Each point is reached from the start by the listed moves, each made once or not at all, plus a little noise. Is the number of moves made odd or even? Then give how often each move was made.
In the rows, zero is written as 128.

Moves:
(1): [172 100 127]
(2): [148 159 138]
Start: [139 131 150]
Points:
[202 133 162] -> even (1, 1)

Moves:
(1): [162 112 108 131 114 129]
(2): [118 158 119 119 119 111]
(3): [159 137 176 109 118 142]
(4): [129 143 137 182 111 158]
Start: [127 123 137 127 156 172]
Points:
[148 165 177 100 138 171] -> even (0, 1, 1, 0)
[157 132 186 108 147 187] -> odd (0, 0, 1, 0)
[193 132 174 164 115 215] -> odd (1, 0, 1, 1)

Moves:
(1): [183 114 122 140 143 129 133 138 141 131 151 156]
(2): [125 168 121 138 128 141 120 127 119 127 127 129]
(3): [134 140 172 134 135 127 114 114 121 113 136 134]
(4): [135 137 155 188 119 130 138 112 140 141 125 116]
(5): [123 139 126 131 179 129 120 142 142 123 120 130]
(6): [128 120 139 129 119 166 120 140 126 110 133 130]
(7): [130 148 142 114 121 149 178 105 130 135 122 109]
(8): [135 138 154 136 117 118 141 175 133 134 124 120]
(9): [118 141 148 111 121 116 122 126 181 131 126 135]
Start: [113 141 127 112 123 136 134 139 127 132 105 138]
Points:
[167 222 227 194 168 126 123 181 204 135 119 161] -> odd (1, 1, 1, 1, 1, 0, 0, 1, 1)
[133 174 223 188 108 125 141 156 134 135 108 126] -> odd (0, 0, 1, 1, 0, 0, 0, 1, 0)
[171 220 203 171 108 150 202 151 200 165 112 136] -> even (1, 1, 0, 1, 0, 0, 1, 1, 1)
[110 193 169 129 172 187  99 147 117  89 111 150] -> even (0, 1, 1, 0, 1, 1, 0, 0, 0)
[114 208 233 147 158 148 167  94 201 133  94 121] -> odd (0, 0, 1, 1, 1, 0, 1, 0, 1)
[164 168 181  97 114 137 195 171 201 149 116 146] -> even (1, 0, 0, 0, 0, 0, 1, 1, 1)

Moves:
(1): [171 129 124 128 122 131 140 152 144 115 125 129 140 147 137]
(2): [127 163 132 129 138 133 116 138 115 120 137 132 128 119 134]
(3): [125 128 161 117 118 122 120 145 133 124 122 151 129 134 127]
(4): [141 114 149 166 134 109 126 127 117 117 123 112 142 110 132]
(5): [120 121 136 125 160 121 129 131 135 120 125 125 107 133 147]
(6): [131  99 148 141 114 189 150 126 103 112 154 142 132 120 144]
(7): [121 134 123 123 121 123 162 160 117 129 120 129 131 130 140]
(8): [119 100 117 151 144 136 107 165 126 132 111 136 137 137 124]
(9): [115 148 122 158 104 150 143 123 165 115 114 120 122 128 142]
(10): [137 128 136 124 153 132 145 123 145 172 137 131 138 118 140]
(11): [123 125 134 147 147 116 125 139 148 105 172 139 116 140 133]
(12): [146 132 100 137 133 126 140 121 130 126 111 169 129 125 134]
Start: [118 127  99 125 112 128 110 155 166 104 134 131 142  93 135]
Points:
[184 123 122 179 164 161 195 205 155  92 145 178 164  65 223] -> even (1, 1, 0, 1, 1, 1, 1, 0, 0, 1, 0, 1)
[109 113 128 181 122 182 149 172 213  40 167 203 112 107 188] -> even (0, 0, 1, 0, 1, 1, 0, 0, 1, 0, 1, 1)
[141 109  89 146 107 187 142 146 149  87 142 186 149  89 157] -> even (0, 0, 0, 0, 0, 1, 0, 0, 0, 0, 0, 1)
[137  88 142 222 141 160  94 220 141  48 170 215 158  81 166] -> odd (0, 1, 1, 1, 0, 1, 0, 1, 0, 0, 1, 1)
[125 141 143 199 115 197 155 146 166 101 163 130 163  50 185] -> odd (0, 1, 0, 1, 0, 1, 0, 0, 1, 1, 0, 0)
[147 161 150 120 174 108 148 249 205  99 171 175 128 121 208] -> odd (1, 1, 1, 0, 1, 0, 1, 0, 0, 1, 1, 0)

Moves:
(1): [115 124 127 113 116 116 128 128 130 119 113 126 123 124 125 138 141 155
 120 136]
(2): [125 132 133 133 115  93 120 144 132 117 123 109 150 128 128  97 112 131
 143 111]
(3): [130 129 146 118 140 122 107 116 155 147 129 102 135 122 117 122 129 138
 132 130]
(4): [140 124 137 160 130 130 110 127 124 137 148 120 120 149 130 143 122 146
 109 123]
(5): [117 136 114 145 154 107 145 109 105 102 111 138 113 133 112 122 136 109
 141 144]
(6): [132 144 150 121 143 174 137 121 126  96 143 165 146 127 125 159 121 146
 156 129]
(7): [152 138 115 148 123 138 142 144 108 114 109 110 141 126 123 105 144 108
 140 130]
(8): [118 107 121 118 154 113 140 127 131 122 123 139 130 116 112 119 157 134
 134 119]
(9): [111 151 131 159 130 109 141 140 164 140 136 102 143 109 127 138 136 132
 115 109]
(10): [123 138 114 128 127 123 107 120 118 130 135 135 130 132 123 158 143 127
 126 129]
(11): [135 126 101 102 144 121 127 130 142 128 148 121 120 100 119 137 128 139
 125 113]
(12): [138 147 134 129 128 131 115 142 115 140 134 137 108  99 133 156 115 134
 139 135]
(13): [118 106 120 114 129 119 137 133 118 121 158 111 163 134 148 134 121 146
 122 151]
(14): [154 136 134 135 129 118 145 111 147 138 147 137 124 126 133 125 133 125
 135 123]
(15): [125 120 116 110 120 137 143 124 118 141 126 100 102 132 132 137 132 125
 140 108]
(16): [132 115 152 121 123 114 127 112 105 128 137 135 126 123 110 129 131 116
 104 123]
(17): [122 133 145 108 135 135 116 128 128 119 141 129 111 117 136 118 137 133
 128 131]
(18): [113 146 131 126 124 155 143 112 124 157 128 140 137 134 126 119 134 157
 115 130]
Start: [121 136 122 139 138 137 134  82 122 112 130 136 135 150 151 151 126 138
 127 112]
Points:
[131 184 151 141 199  99 139  69 161 100 240  71 134  90 156 198 112 203
 176  79] -> even (0, 1, 1, 1, 1, 1, 0, 0, 1, 0, 1, 1, 1, 1, 1, 0, 1, 0)
[170 128 126  91 178 129 136  51  90 112 219 111 140  99 122 249 180 214
 143  97] -> odd (1, 0, 1, 1, 0, 1, 1, 1, 0, 1, 1, 1, 1, 1, 1, 1, 0, 0)
[106  93 131  53 178  91  81  63  95 136 214  83  97  88 128 235 178 224
  93 100] -> odd (1, 0, 1, 1, 0, 0, 0, 1, 0, 1, 1, 1, 1, 0, 1, 1, 1, 0)
[122 212 133 134 177 131 162  63  77  61 126 191 138 107 119 159 192 189
 198 121] -> odd (1, 1, 0, 0, 1, 1, 1, 1, 0, 1, 0, 1, 0, 1, 0, 0, 1, 1)
[ 96 102  90  57 146  46 124  94  79 106 174  95 135  90 130 201 156 194
 129  82] -> odd (1, 1, 0, 0, 0, 0, 0, 1, 0, 1, 1, 1, 1, 0, 1, 1, 0, 0)
